Rows are points. Before rounding, the points of a table are all equally far from one centre. They may lie mostly on one side of it. Write the centre, to within rounding.
In the rows, 128 means zero.

Points, 6 rows:
[[143  53]
 [135 108]
 [132 110]
 [132  41]
 [124 116]
 [ 78 112]]
Centre: [104  75]

Points (10 x 4):
[[178 151 121 167]
 [162 175 176 132]
 [154 173 131 187]
 [164 139 156 198]
 [161 159 179 186]
 [178 167 138 174]
 [177 172 130 157]
 [172 177 145 173]
 [186 157 155 169]
 [179 175 144 161]]
Centre: [140 144 150 154]

Points (12 x 9):
[[152 197 186 124 162 126  99 133 178]
 [166 209 164 116 152 105  92 175 170]
 [178 187 182  62 172 112 119 179 146]
 [170 155 136 144 171 102  87 202 154]
 [171 185 149 107 203 111 112 142 139]
 [217 166 172 146 164 163 106 138 130]
 [191 192 160 110 194 142 137 152 136]
 [156 173 163 150 150 144  87 162 193]
 [151 194 170 159 165 106 123 136 144]
 [136 186 173 158 190 132 102 172 142]
 [168 210 181 117 152 136  74 138 158]
 [174 179 176 150 177 109 141 164 163]]
Centre: [159 150 167 113 140 135 109 162 128]

Points (21 x 14):
[[161  86 131 211 102 160 146  96 116 114 137 207  86 108]
 [183 123 122 205 130 189 166  79 149 110  93 211  88 122]
 [154 118 141 153 167 139 172  84 117 140 124 216 137  91]
 [143 121 143 186 126 129 149  98 146 105 112 200  71  75]
 [158 106 153 199  96 126 137  88 138 131 112 214 100 105]
 [135 117 147 166  93 209 168 133 155 136 125 199  76  72]
 [166 116 113 205 136 193 151  80 103 111  95 204  97  93]
 [129 135 106 187 160 155 160  75 117 136 120 203 128  91]
 [131 112  96 201 151 189 160 125 139 124 120 206  66 152]
 [164 112 114 212  84 198 123 119 143 124 135 211  84  72]
 [186  94 118 195 182 164 154 101 146 134 106 182 102  74]
 [144  86  86 202 150 136 140 145 111 105 112 205  69  97]
 [164 100 126 188 152 134 121  81 168  97  81 201  98 109]
 [139 138 166 204 151 181 117 109 135 127 120 169  86  93]
 [120 136 132 193 164 165 145 105 167 125 110 213 112  87]
 [147 123 128 193 107 180 175 124 144 143 133 233  69 113]
 [149 121 103 221 116 156 168  96 144 112 112 186  66 119]
 [143 107 104 174 143 181 186  99 116 143 142 173  79  77]
 [151 106 118 179  99 135 108  85 110 126 102 220  68 112]
 [201 114 127 213 156 129 143  83 125 126  99 196 132 108]
 [169  95 166 213 129 162 148 114 136 108 143 204 137  97]]
Centre: [175 131 103 142 116 164 132 145 137 119 114 173 124 121]

Points, 28 rows:
[[186 144  94 136 132 102  51 160 131  81  67 131  58 162 133 113  91 156
  101  90  64  94 106 115]
 [165 148 121 153 128  85  69 141 133  95  70 137  49 178 103  85 104 159
  113 106  51 103  58 120]
 [143 174 126 194 181 105  79 154 139  89  58 144 105 198 136  88  68 184
  103 116 102 122 141  94]
 [160 202 114 173 138 108  40 198 141 133  99 104  87 171 106 127  98 187
  126 122  79 104 100 134]
 [156 190 108 151 141 126  55 120 127  71  67 126  96 217 112 101  98 170
  130 106  26  96 143 101]
 [188 170 132 169 139 118  54 144 102  79  89 120  78 142  84 121 122 176
  162 103  38  81 146 117]
 [137 157 126 150 141 116  99 196 133 116 129 110  76 182  63 113  98 164
  115  82  32 143 136 116]
 [148 176  82 158 117  65  85 157 149  63  84 132  54 162 129 146  78 178
  146 123  52 111 159 113]
 [150 169  79 135 139  91  42 142  91 114  90 119  61 175 120 114  95 180
  126  99  49 104 121 110]
 [181 152 113 162 166  88  63 141 144  86 105 133  51 153  90 116 112 177
  129  89 103 134 134 150]
 [175 142 100 146 152 107  84 154 114 100 107 145  67 163  79  75  78 177
  138  85  50 122 122 148]
 [175 143  77 167 124 106  69 127 123  94  79 128  90 213  87  97 106 171
  119  99  89 128 105  83]
 [168 193 132 148 170 113  49 130  94  52  61 135 104 185  75 118 112 182
  142 106  92 118 129 127]
 [170 155 144 143 114  53  57 145 171 108  57 168 107 180  93 124 150 157
  173 118  56  80 141 122]
 [170 186 114 141 156  92  72 131 139  87 103 114  64 196  92 115 109 160
  169 118  76 138  68 102]
 [156 197  60 136 125  88  80 154 118  94  84  78  67 139 133 104 107 159
  147 117  29 127 139 125]
 [164 161 104 136 150  86  63 147 140 112  96 126  82 184 136  71 103 129
  139  59  68 129 128 102]
 [168 145 124 169 114 152  51 165 114 108 113 140  57 155 121 116  87 132
  171 135  46  72 128 120]
 [167 195 131 163 166 134 102 130 120  62 104 126  29 174 103 144 138 163
  123 128  47 134 118  99]
 [178 166 118 131 159  68  91 120 139  68  92  90  95 171 106 139  62 187
  126 100  41  96 129 110]
 [146 227 124 153 102 116  89 150 132  65  77 127  73 201  96 117 101 183
  141  96  52 142  91 158]
 [166 160 137 171 106 114  49 140 147  54  62 112  93 167 117 108 131 158
  139  83  18 111 119 102]
 [191 168 139 156 145 139  59 143 185  99  88 121  86 202  86 124  95 162
  139 100  47  99 102 110]
 [169 171 116 156 139  92 100 117 121  47  81  78  67 179 141 122 119 163
   81 111  85 103  89 147]
 [201 172  98 148 142 127  80 150 136  70  93 135  47 143  87 162  94 164
  132 107  72  72 135 112]
 [156 129 125 146 115  98  56 133  97  80 103 137  54 175 145 130  96 164
  136 100  49 115  75 109]
 [148 180 105 118 142 104  60 137  99  80  83 137  66 175  91 124  61 207
  150  91  68 105 126 103]
 [176 184  89 125 107  95  93 183 127  77  43 139  73 181 131 113 111 169
  136 105  53  75 153 123]]
Centre: [117 169 129 128 118 130 119 123 144 111  92 144 131 127 117 121 118 154
 121 136  87 113 121 118]

Points (31 x 24):
[[176 112  90 114 160  92  57 211 132 144  77  91 106 127 166 162  88  91
  179 114 148 145 141 203]
 [182 127  89 121 148  96  59 212 133  99 105  81 161 138 173 132 127  68
  167 101 134 148 140 196]
 [209 101  81 117 120 116  64 158 120 125 136 135  77 119 141 174  73 112
  144 169 173 144 134 205]
 [195 119  75 125 148  64  31 225 159 131 123 109 126 131 184 167  98  99
  153 144 153 138 141 170]
 [182 139 115  84 123  63  52 197 128 117  99 131 140 153 157 182 115 100
  130 156 131 163 169 173]
 [174 119 120  95 171  78  47 168 143 171 106 142 116 129 173 208 140  89
  135 164 150 128 120 180]
 [154 109 126 119 177  86  53 195 121 144 111 120 173 145 135 151 120  79
  162 121 168 160 162 173]
 [199 150  99 135 154  79  61 214 145 112 123 129 126 136 159 213 128 103
  162 103 156 125 178 173]
 [192 148 121 109 201  61  86 204 153 127 110 121 124 120 151 139  97 137
  147 151 178 138 133 193]
 [183 140  73 152 166  88  55 211 125 160  87 139  92 117 154 123 131 123
  168 164 149 136 153 162]
 [166 108 110 130 153 105  45 207 143 132  85 117 152 130 154 113 127 141
  187 164 173 168 167 178]
 [196 100 123 123 183  84  64 219 166 136  83 100 144 131 168 168  98 129
  149 114 167 159 174 172]
 [176 100 103 131 152  30  38 200 164 138 134 117 150 125 172 186 102 112
  162 135 182 137 134 175]
 [162 116 130 117 144  73  42 188 130  82 135 112 128 100 164 115 112  90
  156 174 175 138 179 194]
 [190 130  97 113 175  73  45 189 119 131  97 138 140 116 155 156 128  88
  150 130 172 163 164 204]
 [197 111 109 136 129  42  47 194 134 153 132  98 129 146 149 158  96  90
  124 171 148 110 204 146]
 [202 138 101 145 205  95  70 176 137 119  66 133 137  98 147 151  74 114
  164 144 178 115 178 179]
 [155 124 100 134 130  38  56 194 176 152  64 125 111 119 146 170 125 106
  141 106 149 139 178 191]
 [161 120  89 149 172  78  81 186 150 136  80 128 146 157 152 161 110  97
  130 157 201 177 210 160]
 [159  64 104 164 183  23  81 179 162 143  59  58 141 105 177 152 103 119
  138 160 168 135 147 189]
 [182  93 120 136 173  73  79 223 117  98 100 129 143 130 191 164  81  89
  147 120 146 132 159 169]
 [212  80 115 142 175  89  64 178 136 128  95 100 128 171 103 177 103 129
  137 160 178 122 185 166]
 [170  81  83 111 163 132  45 193 176 135 102 121 152 124 171 117 158 116
  138 145 135 125 173 184]
 [227 118  88 102 148  55  48 180 129 122 114 113 153 126 152 168 117 141
  146 107 175 148 175 172]
 [190 148 115 114 192  71  76 193 151 111  95 114 133 132 170 200 143 106
  143 132 196 114 187 176]
 [180  81 116 126 176  35  65 196 143 143 123 108 134 169 152 173 100 114
  171 136 123 155 162 162]
 [147 114 137 139 160  72  63 207 128 109  79 131 116 130 163 190 124 101
  107 118 135 164 178 214]
 [196  58  96 101 157  86  40 192 143 124 139  97 133 112 141 167 110 111
  168 147 153 138 168 166]
 [178  64  93 155 126  69  32 181 151 123 121 150 134 137 141 144 144 125
  172 138 174 119 165 177]
 [198 113 102 100 175  62  83 190 143 115 109 118  92 127 143 126 101  87
  112 124 150 158 158 173]
 [176 114 102 120 170  78  51 216 135 110  86 100 145 178 179 145  80 140
  148 120 165 117 156 157]]
Centre: [157 127 105 164 138 100  94 129 139 124 115  86 134 123 170 163 119 130
 134 146 139 131 146 167]
